Each row of a before or after table is a point. The points were changed in one or more steps. Then noise was added and the rows were shuffled. The steps act on columns, c1 being the first. What was done? A step turns or swaps two columns, mirrors them in a line or flattens them onto one, adds a multiple of one to another, or multiplies or shifts one. Angles are multiples of 10 degrees, from the lower column toward the higher: turns from -170 to 170, lines from 10 to 170 but not 90. Use the fewest steps. Two steps may share a column if one is a turn and the other turns, adds or multiplies; they go together, in the order done. Otherwise the lowest column goes first.

Before (13 x 3):
[[  1.5  -8.2  -0.1]
 [ -6.5  -0.1   7.7]
 [ -1.5  -3.3  -0.3]
 [  0.7   3.0  -1.6]
 [  2.9  -4.3   4.4]
 [ -6.3  -5.4  -4.5]
 [  0.4  -8.4  -1.3]
 [-10.6  -1.2   0.3]
 [ -1.9   3.6   2.4]
 [ -3.0   1.5   6.9]
 [  2.5  -1.8   0.6]
 [ -3.3   3.3  -5.4]
 [  1.1   2.9   6.4]]
After:
[[  2.7   0.1   0.7]
 [ -6.4  -3.3  -4.5]
 [ -2.0   5.3   2.4]
 [-10.4   0.8   0.2]
 [  1.5  -6.4  -0.3]
 [  1.0   4.9  -1.9]
 [ -3.3   5.3  -5.5]
 [  0.4  -6.4  -1.4]
 [ -1.1  -1.4  -0.5]
 [  0.8   4.5   6.1]
 [  2.9  -2.5   4.2]
 [ -2.6   3.5   7.0]
 [ -6.5   2.2   7.6]]
Steps: shift c2 by 2.0

Before:
[[-0.7 -8.8  4.9  1.5 -2.4  1.9]
 [-5.7  0.9 -1.0 -6.9  1.1  6.0]
 [-3.3 -2.0 -0.2 -9.6  3.0  3.8]
 [-4.7 -9.4  2.3 -0.1 -3.7 -1.7]
 [-4.3 -6.7  7.5  2.7 -3.5 -7.6]
 [ 3.0  2.0  7.3  6.3 -3.8 -1.4]
 [-2.4  4.9  8.6  7.4 -4.6 -3.4]
 [-1.8 -2.8  7.3 -0.3 -4.5  0.0]
 [-2.9 -5.3  0.6  5.3  0.2 -3.7]
 [ 4.1  2.3 10.2  6.3  1.8 -2.2]
 [-7.0 -6.3  3.3 -0.7 -2.1 -1.1]
 [ 0.2  1.8 -1.7 -7.6 -1.8  1.5]]
After (12 x 6):
[[ 2.9  2.0  8.0  6.5 -3.8 -1.5]
 [-4.6 -9.4  3.4  0.1 -3.6 -1.9]
 [-3.4 -2.2 -3.3 -9.6  3.2  3.9]
 [-4.5 -6.6 12.9  2.8 -3.6 -7.9]
 [-1.9 -2.9  7.4  0.0 -4.8  0.0]
 [-3.1 -5.1  3.3  5.5  0.4 -3.6]
 [-0.5 -9.0  3.6  1.4 -2.4  2.0]
 [-7.2 -6.1  3.8 -0.6 -2.2 -0.7]
 [-2.2  4.8 11.0  7.4 -4.6 -3.3]
 [ 0.2  1.8 -2.6 -7.6 -1.6  1.6]
 [ 4.0  2.1 12.0  6.4  1.5 -2.1]
 [-5.5  1.0 -5.1 -6.6  1.1  5.9]]
Steps: add -0.7 times c6 to c3

Before:
[[ -3.5   2.4  -0.3  -2.0   0.9   0.2   0.1  -4.8  -1.2  -1.2  10.6]
 [ 10.0   3.0   2.8   3.0   6.2   4.5  -4.8   3.0  -6.6   2.5   5.4]
 [ -1.9  -0.3   0.7  -4.9  -5.3   3.8  -2.9   0.6  -0.9   0.2  -8.2]
 [  6.4   5.0  -3.5  -1.4   2.5  -6.2   0.5   3.9   2.2  -5.2   6.6]
 [  3.3   2.4   0.8   1.5  -0.3  -1.5  -8.4  -5.3   2.8  -4.1   3.5]
 [  2.5   8.1  -2.2  -2.2   2.2   2.6  -4.1  -3.1  -2.6  -5.5   5.0]
 [  1.3   8.8  -2.5   2.2  -2.0  -4.9  -2.4 -10.8  -2.6  -4.4   1.1]
 [  5.3  -5.1   0.8   5.9   7.8   4.6  -8.9   2.4  -7.5  -3.9   5.7]
 [ -0.3   0.2  -6.7  -5.4  -5.8   7.5   0.6  -5.4   0.2   1.5  -3.7]]
After (9 x 11):
[[ 10.0   3.1   2.8   3.1   6.2   4.5  -5.0  -0.9  -6.6   4.0   5.3]
 [ -3.6   2.3  -0.2  -2.0   1.0   0.2   0.1  -1.3  -1.1  -4.9  10.5]
 [  2.6   8.2  -2.3  -2.4   2.3   2.5  -4.1   3.1  -2.5  -5.4   5.1]
 [  6.5   5.0  -3.4  -1.5   2.5  -6.2   0.6   6.3   2.3   0.7   6.7]
 [  5.4  -5.1   0.7   5.8   7.9   4.6  -8.8   4.6  -7.4   0.2   5.7]
 [ -0.2   0.2  -6.6  -5.5  -5.8   7.6   0.6  -3.9   0.2  -4.0  -3.8]
 [ -1.7  -0.3   0.7  -4.9  -5.1   3.9  -2.9   0.1  -0.8   0.7  -8.1]
 [  1.4   8.7  -2.5   2.1  -2.0  -4.9  -2.4  -1.7  -2.6 -11.6   1.3]
 [  3.4   2.4   0.8   1.5  -0.2  -1.5  -8.4   0.9   2.8  -6.7   3.5]]
Steps: turn c8 and c10 by 60 degrees
